Every row gives one point. A path goes straight from each point to the next, and from the last back to the first. The post is the endless flat space through its rows: a point in 2 columns, a line in 3, a plane in 4, and so on, so that a path can go around it. Count how often the path circles the post. Going back the other way cancels.
In the rows, zero is written as 128.

Post:
[[130 110  73]
 [154 157 140]]
Path, 22 rows:
[[198 175 115]
 [180  79  46]
 [149  52  82]
 [113 118 153]
 [ 89 145  92]
 [125 171  49]
 [186 164  71]
 [198 116 130]
 [166 111 162]
 [109  65  70]
 [186 132 169]
 [159  86  34]
 [160 161  72]
 [136 201 140]
 [102 135 142]
 [135 102 113]
 [169 113 138]
 [164 134  99]
 [147 176  85]
 [ 99 172 104]
 [123 148 122]
 [135 191  98]]
Times around: 0

Post (7 x 8):
[[132 107 122 158 136  66 143 144]
 [149 192 166 147 179  71  47  86]
 [112 137 113 112 125 145 173 152]
 [ 86 115 166  79 161 158 218 161]
 [161 114  84  83 140 100 176 185]
 [100 154 161  70 137  99  83  77]
 [141  65  98 165 174 114 165 126]]
Path, 27 rows:
[[161 173 170  47 115 100 118 148]
 [139  95 134 143 139 111 103 133]
 [115 132 113 107 179 144  68 145]
 [131 109 104  76 107 168 159 196]
 [146  91  51 108 107 107  97 118]
 [100 119 139 148 139  46 100 128]
 [127 163 127 130 191 128 159 146]
 [ 78  92 161 122 128  68  91  18]
 [127 165 111 125 206 103 158 116]
 [ 59 200 137  42 128 109 142 203]
 [153 106 165 145 243  61 103 184]
 [156  49 110 151 116 116  86  81]
 [156 111 151 108 116  97 159 137]
 [187 159 121 228 160 134 166  85]
 [201   7 105 136 162 111 145 103]
 [ 88  61 149 141 162 120 136 111]
 [ 97 132 121 118 176 119 156 204]
 [104 120 130  79 188  94 142 110]
 [120 158 121  93 187 100 143 151]
 [127 140 155 104 177  67 134 233]
 [138 160 152  99 167 154 129 172]
 [157 163 159 155 119  78  70  65]
 [152  75  98 149 162 118 153  67]
 [153 158 116  95 198 103 163 146]
 [105 135 136 141 193  76 111 124]
 [151 140 110 101 203 109 165 117]
 [167  94  88  75 146 160 191  62]]
Times around: 0

Post:
[[159 112 103 176 100 116  79 138 105 100 107 171 141 112]
 [ 84 146 123 126 115 149  62 155  84  90  78 169 150 143]
 [178 198 140 148 107  91 154 171 173 240 119 131  83  99]
 [145  78 134 139 194 206 178 165 171 205 114 146  52 126]
 [185 152 129 122  79 143 157 117 147 222 135 149  92 151]
 [189 156 179 118  80 121  91 147 132 155 182 104 156 101]
 [173 142 119 135  84 117 108 150 105 191 141  65 135 134]
 [109 102 161 151 120  82  93 142  85  95  92 158 140 165]
 [176 106 146  96 100 116  95 120 153 114 106  91 116 118]
 [151 131 155 148 100 133 131 116  81  87  78 110 150 120]
 [145 110 149 113 120  87  98 101 101 140 105 119 201 111]
 [125 106 136 129 183 174  93 121  76 142 106 160  40 110]
 [133 106 101  97 155 156 157 173 109 151 133 171  57 110]]
Path, 26 rows:
[[165 114  59 158  59 122 126 149 122 129 144  66  72 106]
 [165 114 100 123  79  84  98 148 170 131 142 143 177 146]
 [206 120 124 140 132 112 131 143  93 149 154 129 148 148]
 [149 134 141 115  81 139  52  91   7 201 115 131 176 202]
 [119 122 195 133 130 130  67 204 108 170 112 131  94 106]
 [ 88 101 175 139  92  79  82 134 105 152 108 147 145 159]
 [115 156 100 111  96 111 112 107  91 107 115 104 198  84]
 [172  79 176 140 151 109 100  87 111  66 141 160 135 142]
 [ 90  77 113  80 157 147 170 170 143 139  60 166 105 211]
 [155 105 148 131 112 119 152 148  47 173  71 105  71 171]
 [122 121 164 152  98 122 113 172  99 143 117 129 155  68]
 [139 124 155 146 123 162 142 167 166 147 158  90 107  87]
 [106 101 158 152 151 131 183 125 130 164 120 121 149  85]
 [121 107 144 143  80 161  76 139  81 146 122 134 120 106]
 [173 139 157 146  82 112  76 173  72 197 134 146  90 160]
 [161 170 143 162 147 135  12 135 126 160  97 138 131  67]
 [175 145 120 164 181  94  81 190 149 105 172 176 113  65]
 [113 136 128 156 104 161  37 169 107  82 168 212 131 140]
 [194 109 120 128  64 161  81 103 125 123 152 126 114  36]
 [158 102 120 130 125 128  94 147 145 181 121 147 138 100]
 [146 139 128  71 163 119 132 192 111 190  95 165 115  90]
 [203 130  90 157 139  99 109 164 125 163 135 135 169 115]
 [175 120  72 156 119 156 105 128 153  98  84  87 119 145]
 [162 143 128  91 112 106 146 140  84 131 107 118 102 128]
 [174 112 145 127  93 136 120 156 138 175 100 168 138 123]
 [101 127 155 139  99  90 114 184 144 187 104 162 126 160]]
Times around: 1

Post:
[[122 129 150  89 150  98  87 125  59  68  81  82 128  43 138  98  93 100]
 [142 169 155 108 129  47 110 167 105  74 120 105 121 147 128 155  81  98]
 [133 178  99 174 140 181  46 175 130 123 171 172 188 136 143 155 174 198]
 [135 123 121 132 154  93  88  84 108  96  59 188  95 191 122 133 160  71]
 [ 97 148 170 119 108 156 112 178  50 107  98 104  82  45 135 182 125 104]
 [160 118  85 134 149 101 173 117 109 161  69 178 121 165 125 122 205 133]
 [123  86 126 160 139  97 174  45 136 174 130 169 108 172 136 136 110 121]
 [123 105  48 125  92 109  96  83 132 127 139 160 151 213 169 166 170 134]
 [156 138  54 208  91 146  88 173 122 135 174 157 140 131 122 121 181 111]
 [173 117 104 145  86 101 131 136 181  16 141 152 113 184 124  93  76 186]
 [119 168 187 123  95  72 124 126  90 124  51 138 118  66 182 131 125  74]
 [128 152 116 111  82 172  94 141 112 139 119 151 223  69  65 145 132 103]
 [182 123 126 186  66 152  59 151  98 141 156 135 178 128  94 155 163 198]
 [141 101 132  87 147 138 139  47 153 184  65  84 121 191 152 109 166  81]
 [180  86 121 138 109 119 149 141 127  59  94 145 165 174 171 123  26 118]
 [118 155 150  79 116  86  51 215  59 154  90 144  81  33 123 122 116  99]
 [148 127 158  92 139 102  76 145 117  81  79 108 112  15 151 197 109  84]]
Path (20 x 18):
[[158  52 158 109 185 125  69 112  99  78  70 125  97 105 161  93 122 100]
 [ 94 113 135 195  79 127  85 107 139 163 166 131 132 138 155 187 144 178]
 [128 171  92 100 184 128  83 111 135  92 101  99 166 150  86 144 105  69]
 [ 89 116  36  86 130 170  97 110 113 148  98 137 172 116 116 109  83 102]
 [ 90 111  89 106  16  96 137 172  55 132  82 168 140 135 124  65  77  90]
 [ 97 132  38 111 119  76  87 125 151  58 120 147  73  86 166 163  68 129]
 [167 142  95 100  96 169  54  98 161 130  77 190 181 137  73 177 201 129]
 [120 135 120 124  31 139  78 171  72 160 168 130  90  50 111 171 164 173]
 [158 132  48 122 112  74  62 155 117  99 131 104 101 196 162 141 221  56]
 [184  20 121 174  83 146 189 125  92 175  79 131 171  72  98  99  97 141]
 [117  86  75 139 116  28 153 112 132  61  84 139  72 161 136 107  53 153]
 [193  88  79 136 104 102 110  77 146 131  76 165 118 170 203 204 171 163]
 [180 179 165  40  49  69  27  97 110 141  30 135 165 110 157 214 119  83]
 [103 136  73 139 101  91  77 116  99 104  83 175 100 136 194 173 163  80]
 [127 124 154 132 117  98  52  96 105  85  96 119 176 156 106 146  89 101]
 [111 173 130 115  78  97  96 161 106 218 109 111 119 117 125 134 132  69]
 [184 139 161 182  87 113 126  43 140 184 119 147 176 141  71 165 136 130]
 [175 165 115 149 165 115  72 157 122  82  78 147 161 145  91 229  91  78]
 [181 184 131 129 124 131  47 131 100 117  95 164 111  87  83  98 211 140]
 [185 134 113  73 161 134  74 143 113  60  76  87 142 161 144  52 145  99]]
Times around: 2

Post (17 x 18):
[[128 168  77 106 160 107 167  66 175 170  87  93 155 114 117 123  80 155]
 [136 152 109 136 117  80 106 134 132 176  73 118 105 150  87 201  68 136]
 [159 153  56 123 136  95 145  77 110 131 111  64 122 181 133 126  84 135]
 [146 108 123  87 187  99 129  65 108 156  90  66 113 128  73 192  96 127]
 [137  54 105 155  72 144 117 126 165 105 156 168 143 103 149 104 164  87]
 [121 116 140  95 126 121 111  84 145 110  75  94 159 178  97 104  66 135]
 [ 99 131 209 122  82 124 118 225 166 189 168  59  85 145 100 130 160  98]
 [114 146 107  57 139  62 131 102 137 141  59 106 104 127 108 139  94  88]
 [168 114 160 193 148 123  95  96 161 100 161 166 149 114 225  70 158  57]
 [167 138 128 113 148  59 180 135 113 144  81 107 159 135 104 119 115 151]
 [ 46 165 166 167  86 118 108 175 100 183 101  99 115 134  70 147 149  93]
 [144  84 165 170 122 142 153 107 149  80 168 136 154  75 193  80  72  35]
 [ 85 107 101  99 199  78 161  74 138 142 124 135 115 169 132 145  86 143]
 [147 157 164 148 123 145 148 127 134  73 199 184 145 126 157 126 155  48]
 [164 110  86 153 156  60 154  76 165 165 109 113 112 157  70 117  91  93]
 [115 134 136 143 138 160 106 244 132 194 115 100 119 158  82 155 146  59]
 [114 140  90 120 206  65 131  99 157  89  96  79 111 127  77 145  96 153]]
Path, 26 rows:
[[194 136 120  72  85  96 168 157  67 109 117 131 141  74 110 182  92  54]
 [138 168  82 125  47 110 174 182 191 193 152 198 174 107 200 164  84  57]
 [172  64  76 145 119  64 119 122 105 158  70 120 113 177  99 149 141  62]
 [ 88 176 232  87 179  60 196  96 155  49 124 147  97  69 214  91 119  62]
 [ 87 128 152  89  58 133  90  74 152  99 149 169  78 155 172 103  62 115]
 [168  95 132  85 196 138 143 189 107 160 127  91 104 140  77 130 160  57]
 [182 236 191 128 132  85 136 142 140 105  94  80 127 114 150 103 145 114]
 [105 124  75 218 130 124  98  35 125 101  63  78 132  96 130  97  85  96]
 [172  94 113 149 136  26 189 158 168 176  56 126  92 105 107  41 135 122]
 [ 49  63 130  70 196  73 118  54 157 165 137 112  93 123 108  96 139 148]
 [124 179 124  91 114  47 154 117 134  71 177 101 129  89 140 118  98  92]
 [118 135  97  84 249  80 161  63 157 102 177 153 164 187 116 194 122 136]
 [176 107 105 131  89 117 155 140 141 137 107  94 134 177 136 125  38  75]
 [154  98 105 131 173 142 155 114 193 142 145 131 150 176 199  72 121 155]
 [122 198 158 152 156 153  80 150  98 125 105  90 150 182 110  95 114 156]
 [143 116 134  70 149  78  90 148 129 129 143 132 110 183 126  83 183  95]
 [142 146 174 132  93  94 104  94 185 146 177 139 127 107 190 148 151 118]
 [119 140  78 131 156  86  87  51  79  31  65 146 116 124 140 178  82  35]
 [161  92  70  97 154 125 133  91 205 166 102  68  72 174  65 168 138 144]
 [124 100  99 146 153 113 153 111 153 198  80 104 138 138  93 193 127 116]
 [154 207 140 167 134  82  98 175 224 124 109 122 167 141  49 146 147  83]
 [147  70  90 132 126 122  88 142 146 169  59 139 147 173  98 156 101  61]
 [150 148 123 183 144  25 190 167 190 184 135 123 115 141 155  83 148 147]
 [150 100 162 138 102  53 121 133 115 136  98  53 123  75  55 196 146  85]
 [184 177 185 181 197 100 134 138 144 102 202  89 140 124 140 123 149 104]
 [147  99 137  60 160 139 140 101  76 137 135 125 134 136 228 118  95  61]]
Times around: 2

Post (17 x 18):
[[143  88 178 109  71 158 183 109  97 132  91 134 141 101 112  65 162 152]
 [153  68  84 106 142 109 125 144 163  79 190 127  90  95 145 179  80 127]
 [127 133 140 139 104 170 155 148 143  89 167  98 123 112 186 159 105 104]
 [110 123 111  84 133 110 151  87 111 162 119 196 162 168 127 144 153 185]
 [ 83 107 138  85 135  83 129 185 153  76 142 123 112  86 114 194 127 150]
 [105 148  94 141 153  63 147 119 177 148 135 199 103 151  81 193 119 181]
 [108 137 177  76  97 179 158  77 123 116  81 160  75 174 118 109 144 148]
 [125  66 175 152 156 166 128 163 112 104 133 103 110 104 143 182 127 125]
 [206 120 162  63  58 223 141 128  96 175  79  98 137 119 153 155 145  59]
 [177  67 169 113 110 222 139 156 157 133 142 116 132 123 124  75 164 185]
 [101  97  79 130 108  82  81 153 133 104 147 145 108 119 119 199  88 147]
 [120 125 129  92 116 166 119  98 109 134 110 171 106 143  98 115 233 150]
 [188  63 146 123 103 212 154 155 181 108  41 105 186 112 193 155 131  56]
 [176  81 195 125 126 168 156 201 122  60 115 126  97 137 137  80 145 160]
 [ 85 137 114 128 158  27 134  98 155 175 150 154 125 174 140 172 139 180]
 [ 74 169  62 113 172  94 134 111 128 174  81 156  95 168 123 166 149 183]
 [115 175 138 112 160  93 104  69 140 182 111 193 120 125 159 152 135 189]]
Path, 19 rows:
[[108 135  70 159 107 197  92  83  99 165 137 204  89 127 131 121 148 141]
 [ 79  98 181 135  69  75 138 116 126 119 199 115  87 119 154 129 121 196]
 [156  88  72 106 109  98 157 145  91 133 103 151 134 185  79 166 135 161]
 [184 159 136 150  98 158 137 124 109  97  95 115 124 162 218 167  61 115]
 [152  88 110  87  61 110 126  69 150 107 146 185  94  70 101 188 146 131]
 [112 107 151 106 180 113 141 162  95 114  78 183  68 150 163  92 135 154]
 [163  83 176 135 159 140 164  79 164 145 172 171 118 135 171  60  73 173]
 [214 192 169  97  91 217 136 108  92 143 205 130 109 140 170 136 103 120]
 [185 119 141 145 143 124 160 182 122 118  80 110  84 125 125 111 137 189]
 [113 125 113 118  83 110 183  29 157 167 217 112 126  97 103 122 119 164]
 [161 178 176 113 133 249 173 169 175 122  20  88 136 130 187 115 172  62]
 [ 90 114 184  78 117 124  91 182 138  88 146 114  10 141 158 142 157 126]
 [100  78 181 139 122 144 166  93 133 144 181 120 149 131 215 138  40 230]
 [ 86 122  83 120  69 102 132 172 117 157 137  99 201 141  80 189 218 175]
 [ 82 211 194 138 143  80 194  92 166 123  91 190 172 116 123 128 160 190]
 [143  46 150 102  52  98 158 107 106 194 200  23 132 139 132 184 132 154]
 [168  24  96  77  77 140  93 210 148 102  71 181 101 135  67 204 169  83]
 [158 113  64  76  88 224 102 192 167 124  98 127  94 121 150 131  87 107]
 [180 136  89 117 188 224 113 127 170 129 154 190 159  85 126 168 230 101]]
Times around: 0

Post (17 x 18):
[[151  98 130 159  72  71 125 123 162 126 149 106 127 124 112 119 132 128]
 [116 190 159 211  84  98 132 104 123 108 118 139 102  84 153 120 100 133]
 [139 131  97  97 187 157 133 188 124 142 114 172 137 105 150 176 123  53]
 [173 138  84  77 170 142 166  96 121 147 108 112 134 101 158 200 133 107]
 [175 109 133 107  61 139 204 120 199 122 147 102 145  65 133  81 141 155]
 [102 181 150 148 140 117 100 108 167 158  92 140 167 147  86 128 150 171]
 [151  85  93 139  77 125 134 128 116 131 120  91  51 143 150 119 150  65]
 [110 166 171  74 141  80 134 146 181 105 162  74 107 176 103 133 205 112]
 [140 133 141 153  99 107 132 155 153 131 151  73 125 107  82 107 159 161]
 [112  93 147 173 100  97 148 100 122 100 200 137  76 191 120  84 155  95]
 [124  94 109 162 137 160  86 115 164 101 128  92 121 155 116 140 137 128]
 [159 105 160 135 150 106 119 148 134  93  98  86 135 104 112 117 134 129]
 [177 166 157 162  85 142 172 114 164 129 141 106 141 100  90  98 129 104]
 [137 119 140 132 121 158  90  83 164 132 170 100 156 125 112  90 168 149]
 [ 91 138 171 127 120 125 113 125 127 111 116 132 170  47  78 130  92 148]
 [ 86 180 126 135 110 128 119 100 104  89 127 142 165 143 130 130 122 114]
 [144 178  78  86 145 167 115  87 157 145 143 174 130 125  80 125 165 104]]
Path:
[[170 164  97 101  73  58 177 117 102 185 116 141 119 113  86 118 120  87]
 [112 135 118 122  55 144 166 146 138  95 181  71 105 139 102 115 131 157]
 [161 138 185 130 125 182 220 137 240  84 212 121 193 106 142 117 145 169]
 [131  86 100 203  73 117 125 132 122 159  99 111 150  54 121 129 115 180]
 [108 129 137 101 107 133 179  73 144  84 162 114 180 135 106  91 139  93]
 [127 167  90 144 161 135 112 111 122 125 118 149 174 114 108 178  91  96]
 [126 128  77 215  43 105 135 125 180 132 131 116 129 184  55  98 161 138]
 [162 107  81 167  82 139 150 124 193 155 103 140 164 146 141 173 144 135]
 [167 118  93 173 137 163  90 143 137 112 124 145 176 120 184 176 107 145]
 [137 129 113 141 151 118  74 104 138  73  95 146  37 171 102 122 106 106]
 [ 99 105 143  93 170 185  90 142 202 120 157 119 195  76 101  97 138 166]
 [118 164  83  92 121 139  96   7 115  16 168 127 159 196  74 113 157  81]
 [169 140  79 145  98  76 137  86  83 104  97 134  86 160 133 136 198 132]
 [145 116 117 155 125  71 115  98  75 144 104 152  94 115 117 154 124 176]
 [233 151  90 139 144 120 166 156 140 153 139 117  89 141 127 150 180  83]
 [147 117 123 110 111 120 150 115 140 112 136  80 142 107 123 149 165  58]
 [102 136 158 151 158 109 124 180 172  85 135 106 106 122  64 113 148  80]]
Times around: 0

Post, 17 rows:
[[147 131 102 142 144  87  77 129 136 131 131 149 148 125  72  83 112 128]
 [138 112 159  94 141 134 109 141 169 105 112 163 148  55  46 131 108 166]
 [145 144 110 148 129 115  63 151 163 148 136 139 150 113 100 146  99 104]
 [115 140 134  94 111 114 154 126 149 111 206 120 122 151 127 170 127 115]
 [126 136  57 164 125 118 112 174 133  82 133 164 179 130 129 122 171 127]
 [130 112 118  60 124 101 120 129 144 169 148 149 138 111 146 130 170  84]
 [147 184 123 159 213 122 124 127 139  96  96 131 151 170  76 111 147 147]
 [147 152 165 161 132 105 184 168 181 119 179 165 117 145 137 115 137 159]
 [115 127  76 103 103 170  78 112  96 119 102 131 177  90  88 116 114 132]
 [ 82 122 150 127 114 128 133 160 170 119 164 187  89 149 150 108 169 116]
 [110  82 165 150 141 149 122 129 137 101 113  87  50 120 143 125 131 147]
 [122 148 155 136 113 105 119 134 157 126 130 139 122 172 169 182 100 133]
 [131 118 114  73 131 108 125 174 134 175 158 142 125 134 103 152 115  88]
 [ 77  85 163 108 117 107 184 127 155 132 169 167 130  99 137 130 149 121]
 [130 107 151 130 148 148 111 138 100  91 145 123 143 140 133 142 135 167]
 [141 115 147  69 144 150 129 107 110 104 134 144 136 110 114 136 131  72]
 [ 86  95 136  82 166 134 118 133 169 132 105 104 106 140 165  78 136 108]]
Path, 25 rows:
[[118 149 126 102  92 160 125 141 203 120 170 100 138 118 147  74 126 161]
 [137 155 159  99 162  98 126 188 181 102 158 128 140 156 157 160 172 190]
 [139 110 102  97 125  80 104 143 104 138 200  80  72 187 121 154  42 124]
 [ 50 109 151  91 128 138 181 171 126 120 175 191 108 145 117 125 145 129]
 [155 131 147  90 145 107 126 149 204 172 125 155 157  90 110 222 104 116]
 [135  96 162 169 154  73  73 143 173 187 112 211 137 139 121 125 185  86]
 [ 94  88 165  93 112 158 147 167 100 126 162 186 105 103 100 128 149  91]
 [149 141  89  90 121 156  75 140 142 122 125  89 136  71 192 187 160  90]
 [124 121  85 144 174 114 182 168 133  96 187 156 145 143  99 153 176 164]
 [157 119 114  58 124 134 105 111 164 157 110 137 145 145  99  82  99 148]
 [151 140 177  50 128 110 144  64 146 143 174  74 130 124  95 154  95  95]
 [169 156 167 130 184 137  97 178 135 120 121 129  88 107  99 120 132 113]
 [ 96  89 112  94 155 128 122 169 182  86 135 117 113 110 131 143 122 119]
 [134 102 123 114 126 144 150 159 172  86 150 182 168 121 149 186 145 125]
 [ 94  67 131  83  48 172 125 141 121 132 170  78  96 112 144 155  74 131]
 [108 146 134 168 106 107 165 142 119 105 139 155 129 121 113 138 154 128]
 [ 96  82  94 148 144 126  52 121 116 135 142  63  84  99 109 110 159 180]
 [ 96  96  53  85  80 144  33 130 148 174 176  89 105  71  78 181  87  77]
 [124  70 141 154 116 121 100 117 123  71  95 131 142 161 186 117 169 178]
 [124 163 133 114 141  79 188 107 134  88 196  93 175 177  88 135 125 143]
 [184 133 136 152 181  93 106 102 131 105 115 150 128 152 102 104 150  61]
 [145 137  86   7 112 126 166 159 201 165 144  97 202  42 125 154 137  87]
 [104 144 125 139 137  88 109 106 162 147 147 140 131  96 132 187 154  78]
 [ 97 100  75 138 125 111 127 114 170 113 167 127 181  59  98 138 121 134]
 [ 93 163  69 100 124 159 171  88 159  98 125  83 172 147 151 150 171 123]]
Times around: 5

Post (17 x 18):
[[ 47 236 123 118 146  72 111 111 120 123 140  87 146 159 112  87 174 186]
 [164 120 116 166 136 142 149 126 172 145 121 127  81 105 129 156 108 112]
 [ 76 216 196 164  68  75 153  89  97 116 161  99 150 160  82 109 190 139]
 [169  96  37 183 183 123  62 165 123 127  86  97 171  86 140 179 132 160]
 [142  80 136 147 136 111 152 132 130 144 135 124 154 111 115 101 118  79]
 [154 101  95 153 166 109 135 168 148  81  91  99 126  71 182 147 123 128]
 [ 71 156  92 156 135 117 126 144 113 142 133  89 165 192 177 125 178 181]
 [105 119 209 109 102 144 167 152 127  92 160 105 108 156  90  90 144 151]
 [121 123  91 196 199 108 118 156 113 109 115 155 140 113 142 155 105 107]
 [159  82 175 142 115 132 191  79 148  77 141 125 125 144  92 100  73 130]
 [ 75 158  54 189 190 151  68 132 141 122  73  70 161 119 164 142 152 130]
 [124 169 102 160 174  82  71 155  97 117  74  81 134 176 172 120 161 137]
 [160 120 139 130 126 140 156 134 140 105 130 174 163 118 118 146  91 105]
 [157  88 189 126 149 157 199 121 119 135  90 137 120 101 125 126 123 140]
 [107  81 147  95  81 114 166  99  94 111 155 162 108 138 108 112 129 137]
 [183 122 147 149 140 149 119 113  97 118 150 155 143  95 151 108  77 101]
 [187 134  92 155 191 145 151 118  91  97 153 120 132 105 133 148 136  86]]
Path:
[[249 185 113 169 131  93 188  98 103 136 125 147 147 135 139 124 112 131]
 [ 78 160 140 104 162 159 158 159 128 163 112 158 166 130 155 101 143 222]
 [148  54 122 139  64 119 134 100 124 101  99  82 109 158 135 110 171 159]
 [ 71 134  99 130 189 155 163 131 168  95 105 104 117 136 155  93 117 164]
 [142 118 137 128 157  95 166  99  67 112 125  73 170  94 106  84 150 125]
 [146 120 136 149 189  89 125 178 103 117 124  88  95  72 139 168 125 121]
 [106  89 109 102 209 172 188 110 102 174  99 167 195  86 178 171 147 127]
 [167 102 213 126 130 124 156 101 142 121 119 164  48  85  97  95 101 107]
 [148 115 193 187  88  97 185 115 131 121  61 160 139 197 157 119 139 138]
 [168  84 139 159  77  92 123 144 110 154  73 108 126 113 181  90 140  72]
 [148 126 166 151 132  50 144 152  49 124 118 160 159 132 113 154 123 106]
 [106 141 108 124  74 112 114  91 153  64 156 144 140 130 150 189  84 171]
 [112 132 144 137 151  84 160  85 161 116 161  97 181 118  69  86 141  98]
 [133 134 110 165 127 100 101 115 171 117 103  93 107 153 145  98 124 190]
 [131 138  48 143 124 138 125  87 143 172 131  76  95 155 107  90 156 179]
 [123 148  94 134 243 143 130 180  94 206 104 194 162 105 135 109 133 140]
 [ 71 124 166 126 167 166 179 113 107 125 139 115 183 121 123  64 162 117]
 [152 164 135 144 130 130 112 125 124  77 182 177 124  91  88 131 122 117]
 [105 144  94 132 119  92 110 139 202  60  49  91 115 148 186  79 129 118]
 [100 179  68 119 175  90  59 209  95 163  97 185 176 164 173 136 166 136]
 [ 95 124 127 134 179 149 136 110 149  52 136 152  77 156 147 117 118 157]
 [162 150 147 147 155 116 150  72  88  89 155 149 178 125 111 162  95 128]
 [100 107 180 139 149 155 106 158 164  58  75 196 113  57 122 201  92 110]
 [ 97 102 106  90 123 105 119 193 165  86 173 184 130 127  97 118 121 132]
 [127 201 133 126  81 132 139 153 156  97 131 106 105 125 166  85 173 150]
 [ 97 145  36  96 142 143  68 147 118 174 141  94  95 149 123  88 144 115]]
Times around: 2

Post, 17 rows:
[[128 177 148 112 149 118  85  89 166 197 139 151  95 128 130 162 185 104]
 [119  86 165 102 136 130 119 145 149 118 112 134 133 157 113 120  85  85]
 [154 156 157 142  91 147 129 131  98  69 101 148 133  83  78 150  52 122]
 [120  87 162  94 104 121  84  75  63  94  99 110  93  98  72 112 105 110]
 [164 129 154 133 131 127  64 145 162 140 151 153 124 146 128 136 222 126]
 [132 124 144 157 123 154 120 121  88  81 143 138  52  95 107  93 109  82]
 [139 151 130  89 109 133 133 208 172 190 142 126 130 132 152 128 214 102]
 [100  89 169 111 100 115 150 109  80  92 149 150 102 123 105 131  93 146]
 [131  98 139 109 194 146 116 154 157 180 125 118 147 108 132 164 207 108]
 [140 122 171 176  83  96  97 104  79 111 143  70 101  95  82 131  57  94]
 [100 111 151  96 142 140  90 150 145 126 145 148 133  93  81  94  98 160]
 [128 130 151 177  54 140 107  66  93 112  86  98  86  89 161 129 103 143]
 [131 151 122 112 167  73 137 177 162 161 108 153 158 117 130  81 185  97]
 [132 124  88  78 137 131 102 133 122 103 154 132 135 110 171 118 123 111]
 [141  81 149 135 132 134  81 143 158 249 129 180 127 117 141 145 178  88]
 [161 140 137 124 150 156 130 142  99 158 128 128 143 152 108  99 109 144]
 [178 156 170 103 171 103 106 182 114 135 108 119 110 112 151 110  89 135]]
Path:
[[147 137 166 103 137 135 121 141 183 183 104  90 147  91 119 231 148  92]
 [140 140 127 173 155 140 160  94 139 131 121 162 105  89 127 176 177  42]
 [168 170 125 155  97  96 189 180 118 189 110 105 137 129 196 124 210  63]
 [118  32 127  88 148 137  79 144  71 101 163 128 153 153 117  75 174 148]
 [ 93  76 166 113 139 103  43  96 159 180 124 130 157 120  53 127 112  64]
 [111 177 172 107 122 151 168  80 111 126 139 102  93 147 166 149 208 122]
 [205 180 176 147 148 122  84 109 173  91 116 181 117  96 141 175 164  91]
 [173 133  98  63 133  92 130 175 127 107 119 162 117 153 211 107 126 110]
 [130  70 136 148  54 187  52  86 106 128 139 146  94 152  65 170  97 148]
 [133 192 104  93  92 120 150 133 157 157 141  93 130  87 151 140 141 166]
 [152 158  97  58 147 114 106 110 104  54 174  99 133  68 135  93 134 130]
 [169 185 176 124 172  78 115 154  80 160 113 125 122  97 140  80 181 148]
 [160 132 117 138 163  92  61 177 116  90 126 154 140  79  92  89 112  45]
 [ 95  76 118  94 130 169 103  48  52  92 208 134  95  73 184 150 159 171]
 [105  77 192  53 168 186 114 102 160 102 185 165 137 129  70 181 153 108]
 [144 138 121 143  55  97 133  83  94 124 134 186 131 108 139 123  91 168]
 [191 227 158 183 117  45 110 124 107 129  88  70  86  79  95 116 145 157]
 [ 95 128 216  91  96 131 128 109 125 206 110  87  92 114  97 134  92 191]
 [152 110 144 169  68 141 164 207 102 194 186 130 154 107 128 117 161 127]
 [158 242 169 167 147 142  52  80 118  85 126 107  59  94 140 136 127 107]
 [173 203  94 152 111 135 149 189 133 122  74 112 159 152 179  84 119 104]
 [141 110 160 199 103  90 149 238 127 190 165 102 155  95 130 145 167  71]
 [187 142 149 192 137 182 114 130  87 202 153 114 112 131 143 118 101  18]
 [139 159 147 106 175  90 150  71  72  99 114  81 110  85 144 109 178 122]
 [ 72  59 155 121  80 195  92 118 169 188 173 165 139 145 104 140 115 122]
 [183 213 127 153 122 113 129 241 102 177 120 109 121 107 106 135 179  95]
 [119 134 108 134 187 157 140 185 137 195  88 173 107  83 103  86 136  19]
 [114 115 173  87  70 136  79 136 129  57 144 166  89 131 116  94 141  80]
 [132 155 200 115  91 112 106 112 192 204  95 172 155 122 121 171  51 112]]
Times around: 0
